Each row is a point. A path goes straight from each point to the next, and from the last back to the first. The post is the endless flat space through its rows: a point in 2 columns, a line in 3, a plane in 4, and so on, so that a path can go around it. How many times does the path go around the post? Going back the other way cancels.

Post, 2 rows:
[[ 47  -8 -13]
 [  0  -4  16]]
Path:
[[ 63  -3  -6]
 [ 12   8  10]
 [-14  18 -21]
 [ 27 -10 -15]
 [-25  -5 -14]
 [ -9   9  12]
 [-11   9  31]
 [ 39  -2  14]
 [ 35 -42  22]
 [ 29 -21  -2]
 [ 23 -14  43]
 [ 62  12  13]
 [ 23  10  35]
 [ 20 -21  53]
 [ 29 -30  -2]
 [ 86 -21 -16]]
Times around: 0

Post:
[[  4  -3  10  13  11 -12  17 -45   0]
 [-21  14 -12  -2   2   0  30  34 -54]
 [ -3   5 -57  33  -6 -20  44 -16 -33]
 [-10  20  37  52  30 -17 -27 -17  58]
 [-20 -28   7 -18 -72  19  10  29  18]
 [  6  38 -16 -43  17  21  31 -23  25]
 [-29  12 -51 -38   9  17   8   0 -41]
 [-13  -3 -31 -42  21 -26  12  53 -49]]
Path, 22 rows:
[[-47  66 -34 -31   8   4  11 -11   3]
 [ 26  21  -2  13   8 -73  23  -4 -43]
 [ 15 -12  19  22   0  -2 -14   4 -11]
 [ -5  -2  -6   2   8  11  17  19 -17]
 [ -9   7 -17  33  53  26 -31  -5 -39]
 [  8  24 -55  28   9   2  55 -30  11]
 [-19 -18  26 -22   8 -27  60  24  10]
 [-33  42 -21 -47  15 -11   8 -14  29]
 [-25  31 -31 -62 -14   1   0   5 -54]
 [-13  48 -34  35  -2  29 -26  -1 -22]
 [ 31  -3  15 -64  16   8  50  27 -26]
 [ 12 -28  42  17  -3  -7  45 -56   6]
 [-15 -28  -1  39  -4 -37  -5 -12  35]
 [-41  30  47  29 -21 -14  32   0 -23]
 [  8   7  -3  13 -20 -36   8  -2   4]
 [ 10  -2 -25  34  -9 -14 -19  37  18]
 [  4  12 -46 -10  36   0   9   1   6]
 [-38 -20  -2  18  44  -3  21  12 -57]
 [-42   7  14 -10  21 -27  46   4 -23]
 [-30   3 -28 -46  52 -17  13  28 -15]
 [-23 -41 -31 -18  -7  29  30 -22 -23]
 [-21   3 -16 -52 -12  23  19 -26  40]]
Times around: 3

Post (13 x 14):
[[ 37  24  36  76   1   7 -48 -29 -13 -51 -25 -42 -26  -8]
 [ -2 -35  28  62 -22  -2  -5 -13  24 -53 -27   5 -21  -3]
 [ -9 -21  12  61  -8 -10 -48   4  19 -12 -33 -33 -44 -22]
 [ 18 -11  -4  26  -2  -5  38  26  -8  16 -55 -11  16  24]
 [-20 -55  -9 -42  24  35   2 -28 -31   8  12  21   5 -17]
 [-44   1   4 -40  -3  48  -5 -11 -11  43  30 -13  28  20]
 [  8  27 -47  40   0  29  52  36  -6 -11 -20 -30  -3   6]
 [ 35  26 -51  53 -28 -31  34  37   9   7 -24   9  65 -17]
 [ 40  34 -29  49 -28  10   9  15  37 -24 -65  10  27  -4]
 [ 27  34 -41  20 -27 -37  32  -1  14 -26 -50  -4  12   9]
 [ -4  -6  32 -35   5  -2  33   9  25  15 -17  42 -10 -19]
 [ 10 -51  10 -19  12  40 -13  -8   7  19  14 -38   0  -2]
 [-31 -42   9 -60 -21  37 -19  16 -11  -6  21  17  -5  10]]
Path (22 x 14):
[[-14 -23 -25   8 -10  -6  -4  30  -6  -5 -23  39  -5 -53]
 [ 22  -3  35   8  -8  10 -24   7  -6 -17 -22 -29  49  12]
 [ 45  25  -7  40   6  25  64   1  45 -14 -45   3  33 -19]
 [-17   7  28  -4 -23 -11  -1 -26   5 -66  -3   7  27  57]
 [ 41  15   5  51   9  30  21 -25  24 -43 -25 -19  -8   9]
 [  4 -23 -10  19  11  53  19  27  26  41 -37   9 -26 -16]
 [ 16 -18 -16  31   5   7  32   2  10  10 -20  56  35 -68]
 [ 35 -70  35  17   4 -32 -17  15  30  31 -30  44  46 -66]
 [ -3  26  12  -5 -15  16   4   0 -22 -32   4   5  48  30]
 [-31  20 -63  56 -27  27  42  55  50 -19 -14  -2 -17  -3]
 [ 32  24   8  31  24  61  16 -18 -11 -12 -17 -30 -46 -12]
 [ -7  18  53  44  -6  19  23  -9   5  15 -30 -59 -15  13]
 [ -1  -4  34  21  -5 -46 -10 -16  -9  17 -18  -6  47 -32]
 [-18  22 -41  30   8   9  24  -2  22 -29 -33 -35 -33 -10]
 [ 16  16  -5 -20  36   5  39  -8 -20 -23  -8   1 -37 -13]
 [-24 -41  34  39  34  26  30 -23  27  23   3 -18 -63   7]
 [-18  48 -35  41 -50 -48 -18  22 -22  -4 -32  -9   0   0]
 [ -7 -32  -2   6 -19  14  -1  12  17  13 -47 -18   1 -18]
 [ 12  -5   1  13 -15   2  -4  32  35  -4 -48 -18   9   2]
 [-13 -33 -11  29   1 -17 -15  33  39  23   4 -28   5   5]
 [  7  14   8  20 -31  12   5  47  22  21 -25  21  -7  15]
 [  1   0 -28  30  17   2   3 -16 -39   5 -16 -34 -22 -19]]
Times around: 4
